Each row is a point. The points of each table are mixes of a few directions, plus a little noise. How many directions does each table use, and how many do they share? Where both have some left over, give the other angles between the two spaces (their principal angles), to ten degrees, smallest first.

First (7 x 3):
[[-2.9  3.4  3.7]
 [ 4.4 -4.7 -5.6]
 [ 3.9  3.8 -7.5]
 [-0.9  1.3  0.5]
 [-3.4 -5.4  7.3]
 [ 1.3 -6.4  0.0]
 [-2.5  7.9  1.4]]
Second:
[[-3.8  6.9  3.9]
 [ 0.3 -5.5  1.5]
 [-0.8 -8.7  4.2]
 [-1.2  0.8  1.3]
 [ 4.4  7.3 -9.3]
 [ 2.6 -2.9 -3.3]
 [-1.5  2.1  1.4]]
Directions: first 2, second 2, shared 2

First:
[[-3.3 -2.7 10.6 -1.7]
 [ 2.3  4.4  2.5 -2.0]
 [ 5.1  8.7  1.3 -3.0]
 [-4.0 -8.4 -7.3  4.4]
 [-3.4 -5.5  0.8  1.5]
 [ 1.5  2.1 -1.3 -0.3]
 [ 1.9  1.6 -6.5  1.0]]
Second:
[[ 4.8 -4.0 -3.0  6.8]
 [-2.8  2.1  1.6 -5.1]
 [-0.8  0.0  0.1 -3.9]
 [-1.8  3.9  1.9  7.6]
 [-7.2  6.3  4.6 -9.3]
 [ 5.0 -5.8 -3.8  0.0]
 [ 2.9 -2.4 -1.8  4.0]]
Directions: first 2, second 2, shared 0; angles 50, 90

First:
[[-0.2  5.8  3.8 -3.4  1.6 -4.6]
 [-0.2  0.7 -5.7  9.0  2.9  5.2]
 [-1.8 -5.1  3.4 -9.1 -6.5 -0.9]
 [-2.5  2.4  1.3 -4.0 -2.6 -0.5]
 [ 5.4 -1.2  2.9  1.3  5.1 -4.8]
 [-3.5 -2.4 -1.1 -3.5 -5.2  3.0]
 [ 0.4  2.2  3.3 -3.4  0.3 -3.7]
 [ 2.4 -2.7 -7.2 13.0  4.6  6.4]]
Second:
[[  0.5  -2.8   2.0   0.5   3.3  -4.0]
 [  0.9  -0.1  -3.8  -0.3 -13.0  10.0]
 [ -1.6   0.5   2.2  -1.1   2.5  -3.9]
 [ -0.2   6.7  -3.3   0.3   2.9   3.4]
 [ -2.5  -0.7   3.3  -1.9   0.0  -4.5]
 [ -1.5   6.5   0.1  -0.3  10.0  -3.8]
 [  4.7  -9.9  -0.4   2.8  -5.7   2.8]]
Directions: first 3, second 3, shared 1; angles 30, 40

First:
[[ -4.8   1.5 -11.5  -5.0   4.6   3.6  -4.1  -6.3   2.9]
 [ -3.3   1.8  -7.7  -4.1   4.6   3.9  -3.9  -2.8   1.5]
 [  0.7   0.6   1.9   0.1   0.6   0.8  -0.3   2.4  -0.9]
 [  3.1  -1.0   7.3   3.4  -3.2  -2.4   2.7   3.9  -1.9]
 [  2.5  -3.0   5.2   4.3  -6.4  -5.7   4.6  -0.8  -0.3]
 [ -2.4   1.7  -5.4  -3.1   4.0   3.4  -3.0  -1.5   0.8]
 [  4.4  -0.8  11.0   4.3  -3.2  -2.4   3.2   7.0  -3.0]
 [  4.2  -2.9   9.2   5.5  -6.8  -5.9   5.3   2.4  -1.6]
 [ -4.3   2.1 -10.2  -5.1   5.4   4.5  -4.5  -4.4   2.3]]
Second, 9 rows:
[[ -1.2   1.4 -12.4  -1.6   7.9   1.6  -0.7  -5.4   0.0]
 [  0.9  -0.2   1.3   1.1  -0.1  -0.7   1.0   1.0  -0.7]
 [ -6.2   0.1  10.1  -6.3  -9.6   4.5  -7.4   3.2   4.8]
 [  2.7   1.3  -5.1   1.6   7.4   0.3   1.8   0.5  -2.7]
 [ -0.5   1.0  -0.3  -1.3   2.0   2.1  -1.5   1.4  -0.1]
 [  2.7   2.2  -3.1   1.1   8.1   1.8   0.6   3.2  -3.4]
 [ -4.9   1.1   7.6  -5.7  -5.4   5.3  -6.8   4.1   3.3]
 [  5.3  -3.3  -0.5   7.6  -2.0  -8.5   8.6  -3.5  -2.4]
 [  0.8  -3.7   2.6   3.4  -7.9  -6.4   4.3  -4.3   1.4]]
Directions: first 2, second 3, shared 2

First:
[[ -3.5  -0.7  -1.5  -5.7  -4.0   6.7   1.5  -5.4   3.5   2.1  -3.5]
 [  0.6  -0.2   0.6   0.5   0.2  -0.7  -0.5   0.8  -0.2   0.0   0.5]
 [  1.5  -1.3   3.2  -1.9  -1.1   0.0  -2.0   0.6   1.9   1.4   0.8]
 [  1.5   0.4   0.2   3.5   2.3  -3.4  -0.3   2.7  -2.1  -1.6   1.6]
 [ -3.2  -0.5  -1.3  -6.2  -3.8   6.7   1.2  -5.2   3.7   2.5  -3.6]
 [ -7.2   7.5 -16.3  11.3   6.3  -0.7   9.9  -1.8  -9.1  -6.7  -2.9]
 [  7.8  -5.2  13.1  -3.9  -1.5  -4.8  -8.5   5.4   3.8   3.1   4.7]
 [  2.1  -0.1   1.6   2.6   1.7  -3.6  -1.2   2.8  -1.2  -0.9   1.9]]
Second, 8 rows:
[[ 7.9 -2.9  9.7  2.1  2.2 -8.5 -6.5  7.8 -0.3  0.3  5.9]
 [-3.2  1.2 -4.0 -0.8 -0.8  3.3  2.7 -3.1  0.2  0.0 -2.3]
 [-7.5  2.8 -9.1 -1.9 -2.0  7.8  6.2 -7.4  0.2 -0.3 -5.5]
 [-4.2  1.5 -5.0 -1.1 -1.0  4.3  3.5 -4.1  0.0  0.0 -3.1]
 [ 5.7 -2.1  6.9  1.5  1.6 -5.9 -4.7  5.5 -0.3  0.2  4.2]
 [ 3.0 -1.0  3.6  0.9  0.8 -3.1 -2.4  2.9 -0.1  0.1  2.2]
 [-7.7  2.9 -9.3 -2.1 -2.0  8.0  6.3 -7.5  0.3 -0.1 -5.7]
 [ 5.6 -2.2  6.9  1.6  1.5 -6.0 -4.7  5.6 -0.2  0.1  4.1]]
Directions: first 2, second 1, shared 1
